Rows are points. Examples show where two turns around zero, p and q, send a point. Write where each new point lands after one turn and then the other. Backwards means that the second turn is done in reverse. Each puzzle has new turns, and all numbers are rounded.

Turn p:
[-0.5  7.4  2.6] -> [-0.6 -1.2  7.7]
[-14.0  -4.6  19.3] -> [23.6  2.7  5.1]
[ 14.1  -7.5 -10.2] -> [-13.5   6.7 -11.5]
[  1.9  -2.6 -18.4] -> [-12.3  -8.8 -11.0]
[ 12.0   0.9 -12.0] -> [-16.2   1.4  -4.9]
[-13.5   6.4  18.6] -> [18.9 -0.9 14.5]
Turn q:
[11.6 14.5 12.5] -> [17.0 14.3 -2.7]
[-0.8 -2.4 14.8] -> [-0.6 12.2  8.8]
[ -6.7   4.7 -11.2] -> [ -5.3  -6.3 -11.2]
[ -4.1 -16.9 -16.1] -> [-11.2 -20.2   5.2]
Where do these land?
q, then p: [ 5.9 -8.0 -4.5] -> [ 5.6  8.1 -4.7]
q, then p backwards: [28.2  6.3 13.5] -> [-14.2  -4.5  28.2]
q, then p: [-3.8  0.9  5.6] -> [ 0.3 -3.6  5.8]
p, then q: [-12.3   8.4 -12.0] -> [-9.0 -5.9 15.8]
q, then p: [-6.4  9.2  6.5] -> [-6.6 -8.9  6.7]
p, then q backwards: [-11.7 -16.7  -9.1] -> [  3.8  15.0 -16.1]

Turn p:
[-19.4  -9.6   7.9  10.3   0.4 -10.8] -> [  7.9 -13.2 -14.4  -3.1   6.8 -15.9]
[10.6 11.3  7.9 16.0  9.3 10.1] -> [ 16.4  10.6   8.8 -15.9  -3.5   5.0]
[ -3.5  -4.6  19.4 -12.6  -3.8  -7.7] -> [ -5.3  -5.0 -22.1  -2.8   2.0   9.3]
[-20.1  10.6 -14.2  11.4  10.7   1.8] -> [ -1.4  -9.6  14.7 -12.1  -2.7 -22.4]
[ 12.2 -12.2   1.8  -4.2 -10.0  17.9] -> [  7.3   6.7  -1.8  16.5 -15.1  11.8]
[15.1 -5.3 -2.4 -9.5  6.9 -2.9] -> [-2.1 -1.5  5.9  6.2  6.7 16.8]
[  5.1   9.9 -20.3 -11.4 -13.6  -8.3] -> [-22.8  12.0   8.8  11.1   5.8  -4.7]
Turn q:
[-1.4 -2.9 12.5 10.0 -6.9 -2.3] -> [  6.1  -6.4  -2.2   3.9  -8.3 -12.4]
[ 2.7 -9.2 -8.1 -7.1  8.5 -7.6] -> [ 2.9 -0.8  5.7  5.7 13.6  8.9]
[-17.9   1.1  19.1 -11.8 -13.4   5.0] -> [ -7.7  -4.5  -5.5 -13.1   6.0 -26.7]
[ -1.5 -13.7 -15.0   8.3  11.0  14.5] -> [-16.1  -6.3  14.0  11.7  -3.9  13.0]
[32.5 15.4  8.0  1.4  7.1  3.3] -> [ 22.1  13.5  11.1 -14.5 -17.0  11.4]
[ -1.5 -10.8  -6.5   2.2 -15.3  -5.3] -> [  0.7 -17.8  -9.3   2.6   3.1   2.5]
[-13.1  20.1  -9.9  -3.2   9.1  -7.5] -> [ -8.1  22.4 -13.7   3.6   6.6   3.1]
Where do these land?
q, then p: [  4.5  -8.5 -13.8  -6.6  -9.6 -12.8] -> [ 9.8 -9.9 15.1  8.2 -6.1  7.6]
p, then q: [  3.7 -10.9  -8.6   6.2   1.5  14.8] -> [ 12.4  -9.3  -0.1  -1.4 -14.4  -4.1]
p, then q: [ 7.8  1.5 28.7  5.2 -4.7 -2.0] -> [ -7.8   6.2   0.8 -14.7   0.3  25.0]
p, then q: [-31.1   6.5   2.4 -17.8  -1.7   5.9] -> [ -9.7 -21.1 -17.1   6.3  21.9  -4.2]
p, then q: [ -1.8 -10.0 -18.5  17.2   5.2   5.4] -> [24.7 -2.9  4.9  6.5 -6.8 -8.0]
p, then q: [15.4  9.7  5.6  3.2 -8.1 -6.0] -> [-5.6 18.6 -1.5 -7.5 -4.8  3.8]
q, then p: [ 1.5 11.7  4.2 -7.4 17.4 -5.3] -> [ -5.7   9.4   4.7 -19.3   0.7   5.2]

Turn p:
[ -2.3 -15.3   7.0   3.7  -1.8  -8.9  -4.5  -6.3  -4.1] -> [ -0.5   5.1   9.8 -12.9  -6.6  -3.3   6.9   3.6   7.6]
[-14.3  -3.2  -8.5   8.0   3.2  -5.1 -12.4   0.0  -3.8] -> [ 4.9 12.6  1.4 -0.7  5.8  1.0 -4.0  5.6 17.0]
[ 6.2  5.2 13.3 -0.2 -7.9  3.6 -4.5  8.5 -5.0] -> [ -8.7  -9.6  -0.5   5.4   0.5 -13.2   6.4  -4.1   2.2]
[ -8.0  -2.1   1.5 -12.7 -17.9  12.2  10.9   8.1   6.2] -> [-11.9   1.1 -11.5  -2.7  -3.8 -14.3 -13.8   3.6 -14.8]
[ 19.9 -16.6 -12.4   2.0  25.7  15.0  -5.4   5.1  -9.5] -> [ 16.0  14.3   8.1  25.6 -16.4   7.6  17.6   2.3  -6.4]
[  7.8   9.1  -7.0   6.9  -7.7  -8.8   4.2 -21.2  -2.5] -> [ 12.0  -2.1   2.4 -15.4  13.2   5.1   3.6 -14.9  -4.6]
[ 12.9  -1.6   6.9  26.3  -7.5  11.8   6.0 -11.9  21.4] -> [  9.6 -10.8  27.4  -0.7  -3.8  -5.5 -17.1 -19.0  -9.0]
[ -2.2   8.3   8.2  -7.6 -14.1  -7.5  -3.9   7.1  17.0] -> [-16.4 -12.3   3.6  -4.1  13.1  -5.5  -8.6   8.1  -4.2]
[-15.4   8.8 -15.8  -5.5  11.6 -16.5  17.3  27.7  -7.6] -> [-24.0  14.5 -22.6   9.2   1.7  25.3  -4.9  -0.8   8.4]
[ -4.7   7.4   6.8 -20.8  16.3   4.1  -7.6 -17.2 -12.0] -> [ 18.9 -12.8 -18.0  -4.0  -3.5   2.9  13.8  15.7   3.9]
Turn q:
[ -1.7  13.3  -8.0 -15.2  14.6   2.6  -4.5  -1.7 -15.2] -> [  6.5   2.4 -15.4  -9.4 -12.5  12.5   6.9 -14.6   1.6]
[  9.3  11.0  -2.6   0.2  10.0 -19.8 -10.4  -5.3 -16.1] -> [-12.4   5.8  -1.3  -9.1 -18.6  17.6  -5.4  -7.1  -9.7]
[-11.5   2.4   0.0   8.3  12.8  -5.7  -9.6  18.2   6.4] -> [ 15.0   3.9  -0.6   2.3   9.6  13.0 -14.2   0.4 -12.6]
[-22.7 -16.0  11.6  -3.5  -8.8 -10.5   0.5   9.9   0.7] -> [ -3.3  -8.2 -10.6  17.4  16.0  -5.1  -0.7   3.9 -20.3]
[  5.5   2.3  -4.8   5.0  -6.4   0.7  18.5 -14.0   3.5] -> [-13.4  -6.2  10.0  -2.0   4.7  -0.8   7.0  -0.6  16.7]
[  8.0  14.4  10.9   9.5  -7.1  25.9   7.5 -14.6 -12.0] -> [ -2.6   8.1  -3.5 -12.5  -5.0  -0.2  20.2  22.1  21.3]
[  8.1 -10.7  -6.7  13.8  -5.8  11.5  14.8   5.5   1.2] -> [ 4.8 -5.8 14.5 14.4  0.2 -1.4  2.8 10.0 15.8]
[ 24.0  10.7  -8.6  -4.2   6.9   7.7 -15.2  -7.6 -16.4] -> [  3.3   8.7  -0.5 -14.8 -32.7   3.1   1.3  -1.9   7.6]
[-10.5  -5.6  12.5  -8.0   6.5  -5.8  -4.8   5.2  16.7] -> [  5.6   5.4   0.1  -0.5  16.9  -8.0  -1.8  -7.2 -17.4]
[-11.1 -27.9   0.4  -5.0  11.2  -7.3  -8.4   4.4  20.9] -> [ 14.0 -12.3  12.9   5.8  12.4 -12.9  -4.7 -10.8 -25.0]
[ -0.4  -8.9   6.6 -11.0 -11.0 -11.2   8.3  11.7  15.0] -> [ -6.9   5.4   1.5  17.0  13.4 -14.7  -6.5  -9.6  -4.7]
[  3.0  15.0 -11.3  10.2 -22.8  12.0   3.3 -11.7  -4.7] -> [-10.5  -7.4  -7.1  -8.8  -4.4  -3.1  -4.8  15.5  26.7]
Where do these land?
q, then p: [ -3.7  15.5  10.7  -5.6   7.0 -18.2 -10.8   7.8  31.4] -> [ 21.4 -15.4 -13.7   5.2  11.6   8.5  19.5  13.9  15.8]
q, then p: [  4.7   5.0  10.3  10.2  10.9 -13.3  -3.5   6.4 -14.8] -> [  3.7  -2.4 -16.0  10.6  -0.8 -17.3  -4.9 -10.1   3.7]
q, then p: [ 3.4 20.5 -6.0  4.5  1.6 -0.7 10.6  7.4 -9.3] -> [  9.6  -5.4   0.4  10.9   5.2  -5.0 -19.5   2.7  -8.0]
q, then p: [ -0.7   0.1  -6.8   8.3   1.6 -11.2   4.3 -18.4  13.2] -> [  1.2  -6.2  -2.7  -8.1 -14.5  -2.9   1.4  20.1   6.0]
q, then p: [-10.9  -7.5   5.3  -3.7   9.4  10.0  15.0   0.6  -1.7] -> [  2.9  -0.3   2.5   1.9 -15.3  13.2  -0.6 -12.2  -7.8]
q, then p: [  1.4  -6.1   6.3  -7.6   1.6  15.0  -9.3 -17.5  -9.8] -> [-17.2   7.9  -9.5 -11.2  -0.5   3.9   4.6  -3.9 -15.1]
p, then q backwards: [ 4.5 -5.0 -5.0  9.5 15.2 16.3  9.4  5.2 -2.0] -> [ 11.2  -6.9  -7.2  -5.6   6.5  -3.9  -2.1  18.1 -11.4]
q, then p backwards: [ -8.4  -7.9 -10.5  -6.0   6.6   8.3  -8.1   5.6 -10.5] -> [  2.9   7.2   4.1  -4.4  11.9  13.2   6.0 -11.2  -4.8]
q, then p: [-12.1  -5.9  -4.9  -1.5  -4.2   8.8   8.0   4.8  -6.5] -> [ 0.6 10.9 11.4  4.5 -6.3  7.1 -3.7 -5.9 -5.1]
p, then q: [14.7 -3.5 -5.7 -6.1  2.7 -5.2 11.0  0.4 -9.8] -> [-5.4 -5.8 -6.0  1.5 -0.5  5.7 13.5  1.9 15.1]
p, then q backwards: [  7.2  -5.0   6.1  -2.1 -52.3  -9.9 -26.8  -2.3  19.8] -> [ -1.4 -12.1  22.9   6.3 -16.0  -5.3  -1.8 -27.0  48.3]
